Each point is reached from the start by the listed moves, each made once or not at all, plus a little noise. Is the number of moves made odd or even? Then give how often each move was made.

Moves:
(1): [ 0.53  0.13 -0.08 -0.05  0.06  0.08]
(2): [-0.17  0.46  0.03 -0.02  0.07  0.06]
(3): [ 0.11  0.00  0.61 -0.01 -0.10  0.01]
Start: [-0.04  0.05  0.05  0.14  0.15  0.33]
Points:
[0.59 0.18 0.59 0.09 0.17 0.44] => even (1, 0, 1)
[ 0.51  0.13 -0.03  0.08  0.21  0.41] => odd (1, 0, 0)
[0.36 0.64 0.02 0.11 0.28 0.47] => even (1, 1, 0)
[-0.03  0.00  0.05  0.15  0.14  0.33] => even (0, 0, 0)

Moves:
(1): [ 0.61  0.05  0.03  0.04  0.00 -0.04  0.00]
(2): [-0.05  0.49  0.03  0.06  0.01  0.04  0.00]
(3): [ 0.00  0.02  0.47 -0.08 -0.05  0.00  0.08]
(4): [-0.10 -0.06  0.15  0.61  0.02 -0.07 -0.03]
(5): [ 0.02 -0.03  0.05 -0.02  0.54  0.07 -0.13]
(6): [ 0.03 -0.03 -0.04  0.08 -0.07  0.71 -0.02]
Start: [ 0.10 -0.01 -0.04 -0.22  0.26 -0.10 -0.13]
Points:
[ 0.07 -0.09  0.54  0.41  0.16  0.62 -0.07] => odd (0, 0, 1, 1, 0, 1)
[ 0.67  0.46 -0.03 -0.05  0.20  0.64 -0.16] => odd (1, 1, 0, 0, 0, 1)
[ 0.02  0.40  0.01 -0.19  0.83  0.01 -0.19] => even (0, 1, 0, 0, 1, 0)

Moves:
(1): [ 0.50 -0.01 -0.16  0.00 -0.12 -0.02  0.01 -0.05  0.05 -0.03 -0.08  0.08
  0.07 -0.01]
(2): [-0.04  0.39 -0.04 -0.02  0.03  0.09  0.10 -0.07  0.05 -0.08 -0.01  0.01
 -0.01  0.01]
(3): [ 0.10  0.10  0.53  0.01 -0.02 -0.01  0.04 -0.06  0.09 -0.03 -0.02 -0.02
 -0.03 -0.03]
(4): [ 0.01  0.07 -0.04  0.56 -0.01 -0.03 -0.04  0.04 -0.07  0.05  0.02  0.05
  0.01 -0.06]
(5): [ 0.21  0.09 -0.04  0.02  0.58 -0.13 -0.04  0.06 -0.01 -0.13 -0.04  0.01
 -0.16  0.01]
(6): [ 0.03 -0.12 -0.01 -0.01  0.15  0.55 -0.09  0.02  0.00 -0.03  0.10  0.08
  0.05 -0.07]
(7): [-0.01 -0.07 -0.06  0.03  0.04  0.00  0.49  0.06  0.01 -0.06  0.08 -0.07
  0.06 -0.03]
(8): [ 0.06  0.06  0.08  0.01 -0.03  0.01 -0.03  0.39 -0.01 -0.02  0.04 -0.09
  0.02  0.01]
(9): [ 0.03  0.02 -0.05  0.05 -0.03  0.00 -0.03  0.01  0.42  0.02  0.01  0.03
  0.02 -0.02]
(10): [ 0.09  0.09  0.01 -0.12  0.11  0.00  0.07 -0.02 -0.02  0.59  0.15  0.00
  0.01 -0.10]
(11): [-0.01  0.04 -0.05 -0.07  0.05 -0.15 -0.09 -0.07  0.02 -0.12  0.56  0.06
  0.07  0.05]
Start: [ 0.21 -0.14 -0.06  0.10  0.17  0.19 -0.09  0.03 -0.02 -0.05 -0.04 -0.14
  0.03  0.08]
Points:
[ 0.27 -0.05 -0.16  0.74  0.13  0.18 -0.16  0.09  0.35  0.02  0.01 -0.08
  0.07 -0.01] => even (0, 0, 0, 1, 0, 0, 0, 0, 1, 0, 0)
[ 0.45 -0.09  0.38  0.76  0.24  0.69  0.25  0.48  0.40 -0.13  0.18 -0.18
  0.15 -0.13] => even (0, 0, 1, 1, 0, 1, 1, 1, 1, 0, 0)
[ 1.09  0.45  0.21  0.73  0.71  0.67 -0.17  0.38  0.47 -0.30 -0.04 -0.02
  0.01 -0.11] => even (1, 1, 1, 1, 1, 1, 0, 1, 1, 0, 0)
[ 0.42  0.30 -0.16  0.66  0.42  0.83  0.38  0.47  0.37  0.39  0.32 -0.11
  0.23 -0.21] => odd (0, 1, 0, 1, 0, 1, 1, 1, 1, 1, 0)
[ 0.95 -0.16 -0.43  0.77  0.78  0.56  0.22  0.18  0.39 -0.25  0.04  0.02
  0.08 -0.10] => even (1, 0, 0, 1, 1, 1, 1, 0, 1, 0, 0)
[ 0.96 -0.24 -0.33  0.12  0.81  0.61  0.27  0.13  0.03 -0.32 -0.02 -0.06
  0.05 -0.03] => even (1, 0, 0, 0, 1, 1, 1, 0, 0, 0, 0)
[ 0.92 -0.09 -0.20  0.02  0.25  0.71 -0.19  0.40  0.41  0.48  0.20 -0.06
  0.18 -0.14] => odd (1, 0, 0, 0, 0, 1, 0, 1, 1, 1, 0)

Moves:
(1): [ 0.63  0.07 -0.13 -0.10  0.15  0.03 -0.10 -0.16  0.02  0.17 -0.20  0.07
 -0.23  0.04  0.16 -0.07  0.10  0.15]
(2): [-0.04  0.51 -0.18 -0.11  0.03 -0.02  0.02 -0.02 -0.06  0.10  0.15  0.05
  0.00 -0.03 -0.14 -0.05 -0.07  0.00]
(3): [ 0.06  0.25  0.61  0.08  0.05 -0.02 -0.01 -0.03 -0.12 -0.04 -0.07  0.10
  0.11  0.14  0.07  0.02 -0.08  0.16]
(4): [ 0.06  0.17 -0.14  0.80  0.04 -0.02  0.05  0.03 -0.16 -0.07  0.04 -0.10
 -0.14 -0.02 -0.04  0.07 -0.04  0.03]
(5): [-0.02  0.05 -0.01 -0.03  0.68  0.09  0.08  0.16  0.01 -0.26  0.04  0.08
 -0.01 -0.06 -0.06  0.10 -0.15 -0.03]
(6): [-0.10  0.01 -0.04  0.06 -0.07  0.59  0.04 -0.03  0.09  0.06  0.02  0.04
 -0.09  0.08  0.03 -0.07 -0.08 -0.05]
(7): [ 0.16 -0.07  0.02 -0.01 -0.13  0.10  0.52 -0.13 -0.03 -0.02 -0.06 -0.01
  0.23  0.03 -0.11  0.01 -0.07 -0.12]
(8): [ 0.15  0.12 -0.07  0.01 -0.19  0.00  0.08  0.61  0.02  0.04 -0.08 -0.02
 -0.10 -0.09  0.09  0.08 -0.17  0.17]
(9): [ 0.06  0.00  0.08 -0.03  0.00 -0.03  0.07  0.05  0.44 -0.10  0.02 -0.26
 -0.21  0.11 -0.15 -0.02 -0.06 -0.08]
(10): [-0.16 -0.07  0.03  0.09  0.17 -0.11  0.08  0.05  0.11  0.40  0.03 -0.03
  0.01 -0.05  0.02  0.15  0.08  0.15]
(11): [ 0.29 -0.22  0.08 -0.14 -0.06  0.01  0.06  0.00 -0.08  0.03  0.76  0.08
  0.02  0.02 -0.08 -0.02  0.05  0.04]
(12): [ 0.04 -0.11  0.01  0.06 -0.08 -0.19  0.05 -0.10  0.22  0.01  0.00  0.72
 -0.11  0.12 -0.17  0.12 -0.24 -0.10]
(13): [ 0.14  0.08 -0.11  0.19  0.04  0.11 -0.25  0.11  0.37  0.02 -0.12  0.08
  0.66  0.02 -0.17 -0.10  0.07  0.13]
(14): [ 0.00  0.01 -0.08  0.06  0.03 -0.07 -0.05  0.13 -0.14  0.03  0.05 -0.04
  0.06  0.42  0.07 -0.07 -0.03 -0.10]
(15): [-0.08  0.14 -0.23  0.04  0.06 -0.22  0.15  0.00  0.30 -0.13  0.13  0.06
  0.12  0.03  0.90  0.14 -0.02  0.01]
(16): [ 0.12  0.05 -0.14 -0.12 -0.10  0.04 -0.10 -0.11 -0.05 -0.07  0.03 -0.20
  0.06  0.14 -0.12  0.69 -0.19  0.10]
(17): [ 0.00  0.05  0.02 -0.01  0.04  0.12  0.08  0.08 -0.02 -0.11 -0.03  0.08
 -0.03  0.10 -0.03  0.14  0.44 -0.04]
(18): [-0.04 -0.03 -0.15 -0.12  0.02  0.08  0.20 -0.08  0.06 -0.12 -0.03  0.06
 -0.01  0.13 -0.20 -0.17  0.02  0.60]
Start: [-0.33 -0.10 -0.21 -0.10 -0.44  0.36 -0.32  0.17 -0.07  0.30  0.03 -0.13
 -0.45 -0.35 -0.07  0.03  0.57  0.04]
Points:
[ 0.66  0.35 -0.67 -0.32  0.27  0.24  0.46  0.13  0.15  0.13  0.86  0.97
 -0.40  0.34  0.50  0.34  0.58 -0.13] => odd (1, 1, 0, 0, 1, 0, 1, 0, 0, 0, 1, 1, 0, 1, 1, 0, 1, 0)
[ 0.25  0.85 -0.34  0.70 -0.50  0.21  0.10  0.80  0.47  0.03  0.78  0.98
  0.04  0.02  0.15  0.26  0.52  1.03] => even (0, 1, 1, 1, 0, 0, 0, 1, 0, 0, 1, 1, 1, 0, 1, 0, 1, 1)
[ 0.07  0.74 -0.09  0.05 -0.05  0.45  0.02  0.15  0.77  0.68  0.11  0.65
 -0.81  0.59  0.68  0.32  0.62  0.13] => even (1, 1, 1, 0, 0, 1, 0, 0, 1, 1, 0, 1, 0, 1, 1, 0, 1, 0)
[ 0.73  0.28  0.02 -0.39 -0.39  0.34  0.20  0.67  0.55  0.03  0.51  0.01
 -0.79  0.12  0.72  0.13  0.83  1.04] => even (1, 0, 1, 0, 0, 0, 0, 1, 1, 0, 1, 0, 0, 0, 1, 0, 1, 1)

Moves:
(1): [ 0.15 -0.02  0.04 -0.09 -0.04 -0.09  0.04  0.12  0.21  0.00  0.08 -0.08
 -0.07 -0.04  0.09 -0.06  0.21 -0.10  0.30 -0.17 -0.28 -0.07 -0.10 -0.12]
(2): [ 0.12  0.12  0.06 -0.20  0.13 -0.04  0.22  0.11  0.00  0.12 -0.31  0.04
  0.16 -0.07  0.22  0.09 -0.33  0.10  0.03  0.06 -0.11 -0.01 -0.24  0.14]
(3): [-0.07 -0.06  0.00 -0.02  0.16  0.06  0.14 -0.08  0.14 -0.06 -0.23  0.05
  0.05 -0.22  0.02  0.02 -0.08 -0.07  0.02  0.07  0.02  0.06  0.20 -0.12]
(4): [-0.11 -0.02  0.10  0.25  0.07  0.00  0.03  0.25 -0.17  0.11 -0.02 -0.07
 -0.02  0.05  0.00  0.11 -0.16 -0.08  0.05 -0.17 -0.07 -0.06  0.13  0.14]
(5): [ 0.14 -0.34 -0.06 -0.20  0.21  0.10  0.15  0.30 -0.12 -0.04 -0.01  0.11
 -0.01  0.07 -0.07  0.13  0.13  0.26  0.02 -0.02 -0.13 -0.05  0.05 -0.02]
(6): [ 0.08 -0.03 -0.10 -0.06 -0.11  0.12 -0.06 -0.02 -0.14 -0.08  0.13 -0.03
  0.04  0.10  0.09  0.06  0.01 -0.13  0.28  0.04  0.08  0.21 -0.10  0.11]
(7): [-0.04 -0.09  0.07 -0.02  0.07  0.00  0.08  0.04 -0.05 -0.05  0.13  0.19
 -0.06  0.09  0.14 -0.24  0.07 -0.05  0.01 -0.10  0.08  0.05 -0.08  0.05]
(8): [-0.26 -0.07  0.13 -0.34 -0.17  0.18  0.03  0.18  0.05 -0.13 -0.08 -0.24
  0.21 -0.04 -0.06  0.01  0.26  0.08 -0.05 -0.32 -0.04 -0.11 -0.02  0.26]
(9): [ 0.07  0.08  0.03  0.09  0.13 -0.03 -0.02 -0.09  0.10  0.19 -0.15 -0.01
  0.13  0.02 -0.11  0.19  0.12  0.02 -0.06  0.00  0.03  0.18 -0.02  0.06]
(10): [-0.05 -0.08  0.22 -0.07 -0.12  0.12 -0.03  0.14 -0.18  0.11 -0.11  0.13
  0.05  0.09  0.00 -0.10  0.17  0.09  0.11  0.10 -0.06 -0.03  0.05 -0.13]
(11): [-0.02  0.14  0.07 -0.09  0.07  0.10 -0.10  0.05  0.07 -0.09  0.28  0.12
 -0.09 -0.06  0.21 -0.05  0.05 -0.18 -0.11  0.18  0.06  0.05  0.08 -0.06]
(12): [ 0.04 -0.08 -0.03 -0.05 -0.03 -0.10 -0.11  0.05 -0.01 -0.01 -0.05  0.15
  0.08  0.06  0.06  0.03 -0.03 -0.05  0.06 -0.01  0.12 -0.11  0.09  0.10]
(13): [ 0.05 -0.07  0.17  0.08 -0.02  0.07 -0.12 -0.21 -0.06 -0.07  0.11 -0.08
  0.21  0.03 -0.04  0.00 -0.03  0.14 -0.03 -0.18  0.00 -0.07  0.05 -0.06]
(14): [ 0.16 -0.02  0.07  0.17 -0.04 -0.10 -0.03  0.06 -0.06 -0.21 -0.16 -0.11
  0.15  0.38  0.10 -0.04 -0.04  0.09 -0.01  0.16  0.18  0.08  0.14 -0.06]
(15): [-0.13 -0.32 -0.24 -0.05 -0.04 -0.08 -0.16  0.15  0.00  0.02  0.10 -0.08
  0.15  0.09  0.26 -0.06 -0.10 -0.08 -0.05  0.14 -0.03  0.15 -0.16  0.03]
(16): [-0.07 -0.09  0.00  0.09 -0.18 -0.05  0.13 -0.03 -0.04  0.00  0.02  0.22
 -0.23  0.17  0.21  0.25  0.02  0.03 -0.02 -0.02 -0.08  0.05  0.00 -0.12]
(17): [ 0.01 -0.04 -0.12  0.00  0.05 -0.03 -0.08 -0.05 -0.17 -0.01 -0.12 -0.20
 -0.01 -0.03  0.12  0.11  0.11  0.01  0.00 -0.06  0.07 -0.14 -0.22 -0.09]
(18): [ 0.02  0.02 -0.03  0.18 -0.01  0.01 -0.14  0.15 -0.02 -0.19 -0.03  0.18
 -0.10 -0.11  0.02 -0.01  0.10  0.22 -0.04 -0.14 -0.05  0.06  0.05 -0.14]
(19): [-0.38  0.18 -0.02 -0.10  0.15 -0.27  0.02 -0.15  0.02  0.00  0.18 -0.16
  0.12 -0.21  0.12 -0.05  0.01  0.13  0.24  0.12 -0.04 -0.04  0.00  0.17]
(20): [ 0.23 -0.02  0.03  0.35 -0.11  0.18  0.23 -0.08  0.10 -0.08  0.07  0.04
  0.20 -0.15 -0.01  0.04  0.25  0.16 -0.17  0.13  0.03 -0.17 -0.01 -0.11]
(21): [ 0.10 -0.07  0.05  0.01 -0.16 -0.21  0.00  0.12 -0.08  0.05  0.22 -0.04
 -0.15 -0.12  0.11 -0.05  0.00  0.01  0.04 -0.05  0.25  0.20  0.14 -0.12]
(22): [ 0.01  0.12  0.04 -0.04  0.07 -0.12  0.12  0.06 -0.07 -0.15  0.09  0.11
  0.31 -0.07 -0.17  0.00  0.13 -0.24 -0.13  0.05 -0.06  0.08  0.02 -0.27]
(23): [-0.06  0.15 -0.25 -0.13  0.04 -0.19 -0.06 -0.22 -0.18  0.18  0.00 -0.17
 -0.14 -0.21  0.25 -0.13  0.05 -0.16 -0.18  0.01 -0.32  0.09  0.19  0.25]
(24): [-0.03 -0.14  0.18  0.04 -0.01 -0.11 -0.05 -0.06 -0.07 -0.11 -0.11 -0.03
 -0.04 -0.05 -0.08  0.03 -0.04 -0.02 -0.03  0.06 -0.05  0.00 -0.06  0.16]
Start: [-0.30  0.27 -0.06  0.42  0.10 -0.27 -0.03 -0.14 -0.18  0.13 -0.12  0.07
  0.32  0.18 -0.18 -0.15  0.13 -0.01 -0.03 -0.18 -0.04 -0.31  0.06  0.10]
Points:
[-0.35  0.33 -0.27 -0.23  0.72 -1.00  0.59 -0.06 -0.14  0.36 -0.50  0.34
  0.72 -0.33  0.43  0.33  0.37 -0.08  0.26 -0.11 -0.88 -0.14  0.24  0.17] => even (1, 1, 1, 0, 1, 0, 0, 0, 1, 0, 0, 1, 0, 0, 0, 1, 0, 0, 1, 0, 0, 1, 1, 0)
[-0.01 -0.33 -0.27  0.82 -0.23 -0.27 -0.52 -0.12 -0.96 -0.27 -0.06  0.12
  0.89  0.50  0.80 -0.51  0.69  0.24 -0.06 -0.10  0.07 -0.19  0.07  0.04] => odd (0, 0, 0, 0, 0, 1, 1, 0, 0, 1, 0, 1, 1, 1, 1, 0, 1, 1, 0, 1, 0, 0, 1, 0)
[-0.37 -0.62 -0.09  0.68  0.01 -0.73  0.07  0.10 -0.73 -0.23  0.12  0.52
  0.64  0.13  0.99 -0.38  0.65  0.72 -0.03  0.03 -0.06 -0.04  0.78 -0.21] => even (0, 0, 1, 0, 1, 0, 1, 0, 0, 1, 0, 1, 1, 1, 1, 1, 0, 1, 1, 1, 1, 0, 1, 0)
[-0.31  0.78  0.47  0.62  0.52 -0.54  0.25  0.03 -0.41  0.21  0.21  0.32
  1.02 -0.47  0.51 -0.35  0.79  0.05  0.01 -0.30 -0.84 -0.25  0.20  0.00] => odd (1, 1, 0, 1, 0, 0, 1, 0, 1, 1, 1, 0, 1, 0, 0, 0, 0, 1, 1, 1, 0, 1, 1, 0)
[-0.60 -0.77  0.06 -0.08 -0.02 -0.60 -0.02  0.80 -1.27 -0.35 -0.06  0.20
  0.60  0.46  1.00 -0.08  0.69 -0.50 -0.02 -0.15  0.00  0.24  0.52  0.20] => odd (0, 0, 1, 1, 1, 1, 1, 1, 0, 1, 1, 1, 0, 1, 1, 1, 1, 0, 0, 0, 1, 1, 1, 1)
[ 0.01 -0.26  0.12  0.29 -0.03 -0.58  0.12  0.39 -0.91 -0.40 -0.09  0.59
  0.21  0.58  0.40 -0.28  0.95 -0.01  0.28 -0.22 -0.71  0.16  0.22 -0.20] => odd (1, 0, 0, 0, 1, 1, 1, 0, 0, 1, 0, 0, 0, 1, 0, 1, 0, 1, 0, 0, 0, 1, 1, 1)
[-0.61 -0.07  0.24  0.70 -0.26 -0.76  0.00  0.36 -0.50 -0.35  0.38 -0.04
  1.18  0.33  0.54  0.32  0.62 -0.26  0.02  0.12  0.36  0.20  0.28  0.39] => even (0, 0, 0, 1, 0, 1, 0, 1, 1, 0, 1, 1, 0, 1, 1, 1, 0, 0, 1, 1, 1, 1, 0, 1)
[ 0.21 -0.20  0.61  0.82 -0.12 -0.01 -0.18  0.03 -0.26 -0.70 -0.02  0.63
  0.74  0.27  0.42 -0.48  0.79  0.09  0.36 -0.06  0.10 -0.26  0.38 -0.29] => even (1, 0, 1, 0, 0, 1, 1, 0, 0, 1, 1, 1, 1, 1, 0, 0, 0, 1, 0, 1, 0, 0, 0, 1)
[ 0.10  0.27  0.76  0.83 -0.02 -0.45  0.36  0.52 -0.66 -0.10 -0.17  0.27
  0.90  0.17  0.19 -0.12  0.15 -0.09 -0.25  0.33  0.13 -0.17  0.31 -0.23] => odd (0, 1, 0, 1, 0, 0, 0, 0, 0, 1, 1, 0, 0, 1, 0, 0, 0, 0, 0, 1, 1, 1, 0, 1)
[-0.64 -0.18  0.35 -0.50  0.42 -0.54  0.11 -0.07 -0.55 -0.07 -0.16  0.03
  1.20 -0.21  0.06 -0.28  1.13 -0.11  0.53 -0.54 -0.67 -0.11  0.31  0.53] => even (1, 0, 1, 0, 1, 1, 1, 1, 1, 1, 0, 1, 1, 0, 0, 0, 0, 0, 1, 0, 0, 1, 1, 1)
[-0.14  0.11  0.49  0.85  0.16 -0.01 -0.05 -0.21 -0.44 -0.50 -0.19  0.40
  0.89 -0.41 -0.13 -0.11  0.80  0.10 -0.41  0.04 -0.09 -0.46  0.23 -0.73] => odd (0, 0, 1, 0, 0, 0, 0, 0, 0, 1, 1, 0, 1, 0, 0, 0, 1, 1, 0, 1, 0, 1, 0, 1)
